Each point is reached from the start by the listed moves, each made once or not at all, plus a little noise. Is the number of moves made odd or even? Then give how often each move was made.

Moves:
(1): [70 -6  5  2 -6  6]
(2): [ 5 64 -4  7  3 13]
(3): [-3  0 46  5 -1 -3]
Start: [ 17  13 -22  12  11  -2]
Points:
[84  5 26 16  4 -1] -> even (1, 0, 1)
[22 77 16 24 10  8] -> even (0, 1, 1)
[ 87   6 -17  15   3   6] -> odd (1, 0, 0)

Moves:
(1): [36 -4 -7  3 -2 -8 -1  7 -2]
(2): [ 2 56 -4 -2 -2 -3 -1 -6 -4]
(3): [ 4  6 47  6  1  6  0  0 -4]
(4): [-11  -4  -3  54   5   1 -11  -2 -12]
(5): [  1  11   3  -8  64 -13   2  16 -10]
(6): [11  0 -6 -4  8 52 -2  0  3]
(7): [ -3   0   2   6  -5   2  56  -1 -17]
(8): [-3  0 -6  1 -5 -1  3 38  3]
(9): [ 2  3  2  5  7 -2 10 -6 42]
Start: [ 12   9  -8   8  18  12 -10  12 -19]
Points:
[ 48  23  32  24  76  -2  57  65 -11] -> even (1, 0, 1, 0, 1, 0, 1, 1, 1)
[34  7 30 83 20 11 45 49 -9] -> even (1, 0, 1, 1, 0, 0, 1, 1, 1)
[ 35  12 -21  64  78  -9 -16  71 -45] -> even (1, 0, 0, 1, 1, 0, 0, 1, 0)
[ 48  10  28  17  14   9 -10  55 -26] -> odd (1, 0, 1, 0, 0, 0, 0, 1, 0)
[ 53  56 -31   7  21  55 -12  51 -20] -> even (1, 1, 0, 0, 0, 1, 0, 1, 0)
[ 53  75  22  14  77  50  43  64 -53] -> odd (1, 1, 1, 0, 1, 1, 1, 1, 0)

Moves:
(1): [ 23  -2  11   6  -6  -1   9 -12  -3   6   4 -10   8   7   4 -10   9  -5
  -6  -8   2  -3]
(2): [ 13  28  -3 -24   2   0  -2  -2  -5 -11  14  -7  -4   1  -7  -5  -1  13
   8 -12  -8   7]
(3): [-17  11  42   6   7   0  13   3  25   6  11   6 -10  -7  -3   1 -16 -14
  32 -14   1  10]
(4): [ -6  11  -5  28   7  -5   6  -4  -1   5   8 -10 -12   0   3  -8   0   3
  -4   7 -21  11]
(5): [  5 -10  -3 -18  43  10  22  -7   4 -15  -3   3  -1   5  -6  17   9  -9
  -6   4   6  -9]
(6): [  7  10  -1  12  -3  30  -2  14  11   1 -16   1 -11   2   5  -5  -3   7
  21  -2  -1 -22]
(7): [ -5  -1 -15  -5  -9  -1  23 -13   2  -7   1   3  -4  16   5  -4 -16   6
  -7 -15  -1   1]
(8): [ 7 -8  3 -5 -3 -8 15 26 -3  3  1  0  7  1 -1 -6 -5 15  3  7  2  8]
(9): [ 16   1  -1   0  -9 -16  -1 -11  38   7  -7  -3   6  -3   1 -10  -1  18
  17  11  -2   0]
(10): [-3  4  3  0 -2  1 -2 -2 -3 33 10  3 -1 -3  1  1  7  8  1 -5  3 -2]
(11): [ -4  -5 -10  -4   0  15   2  -5   6  -2  20   0   4  -7   7  -4   4   1
   4  -1  -7   8]
(12): [ 14   2   1  12  -6  -1   2  -5  -4 -12   3  28  -2  -4  -8   4  -8  -2
 -11  -5  13   7]
(13): [ -4  14  -1   5  -3  14   6   0  -2   2  -8  -7  33   3 -10  10   6  -7
 -13 -11  -7  12]
(14): [  1   4  -5   3  15  11 -10  -3   8   7  17   3  -8  38  -5 -12   2 -19
   3   9   1  10]
(15): [-5  3 -1 -6  6 -6 -8  4 -1 -1 -1 15  3  0 24 -2  2  8 -2 -3 -7  1]
(16): [  1   0   4  -9 -15  -5  -2  14   4  -2  -8   0 -15  17   6  52   8  -4
   8  -4   6   7]
(17): [ -3   5  -1  -7 -14  18  16  -6   6  -5  -1   3 -10   0  -5 -19  31  -5
   0  12  -1  12]
(18): [ -2 -26  15  -5   0   0  -3 -13  -9 -13 -16  -1  -2   7 -10   2   5  23
  15  -7  -2   6]
(19): [ -2   1 -16   2   4 -12  10  -2  -6   3  -3   7   7  -6   6   0   7 -10
  17 -11  -3  10]
(20): [ -4   5   2  -7  -4   4   3 -15 -13   0  -6   2   6   0  10   6 -10   3
   8  27  -3  -6]
Start: [  6   7  28 -11  11   5   8  -1 -11  13  -9   9  -2   5 -29   4  11  -8
  -7 -21  17  -9]
Points:
[ 34  23  21 -15  48  27  29 -42  21   2 -12  35  32  44 -47  20   8 -23
  -8  14  23   6] -> even (0, 0, 0, 0, 1, 0, 0, 0, 1, 0, 0, 1, 1, 1, 0, 0, 0, 0, 0, 1)
[ 14   2  18  10  -9  -1  48 -25  12  26   2  37  30  15 -16 -11   4  66
  -4 -44 -14  43] -> even (0, 0, 0, 1, 0, 0, 1, 1, 1, 1, 1, 1, 1, 0, 1, 0, 0, 1, 0, 0)
[ 38  20   9  26  -1  29  57 -41   8  44  -3  39  30  56   5 -31  10  41
  40 -28 -19  33] -> odd (1, 0, 0, 1, 0, 1, 1, 1, 1, 1, 1, 1, 1, 1, 1, 0, 0, 1, 1, 1)
[  9  42  22 -14  28  60  16   1 -20   3   3   5  14  51 -12 -18  10  39
  36  -7 -38  26] -> even (0, 1, 0, 1, 0, 1, 0, 1, 0, 0, 1, 0, 1, 1, 1, 0, 0, 1, 0, 1)
[ 12  78  31 -14  52  44  73 -59  41  30  46  37   5  21 -45 -14  40 -27
  50 -11 -13  63] -> odd (0, 1, 1, 1, 1, 0, 0, 0, 1, 1, 1, 1, 1, 1, 0, 0, 1, 0, 1, 1)
[ 26  33  62  -2  -5  -5  56 -21  22  57  13  49  58 -14   3  -5   6   7
  45 -34   6  37] -> odd (1, 0, 1, 0, 0, 0, 0, 1, 1, 1, 1, 1, 1, 0, 1, 0, 0, 0, 1, 1)
[-27  45  56  -1   9  40  44  27  28  58  40  22 -12  47 -11  19  48 -22
  25 -25 -14  68] -> even (0, 0, 1, 1, 0, 0, 0, 1, 0, 1, 1, 0, 1, 1, 1, 1, 1, 0, 0, 0)
[ 51  48  34 -15  29   5  95   1  55  -6  15  40 -27  28   7  25  -1  19
  66 -67  -4  28] -> even (1, 1, 1, 1, 1, 1, 1, 1, 1, 0, 1, 1, 0, 0, 1, 1, 0, 0, 1, 0)
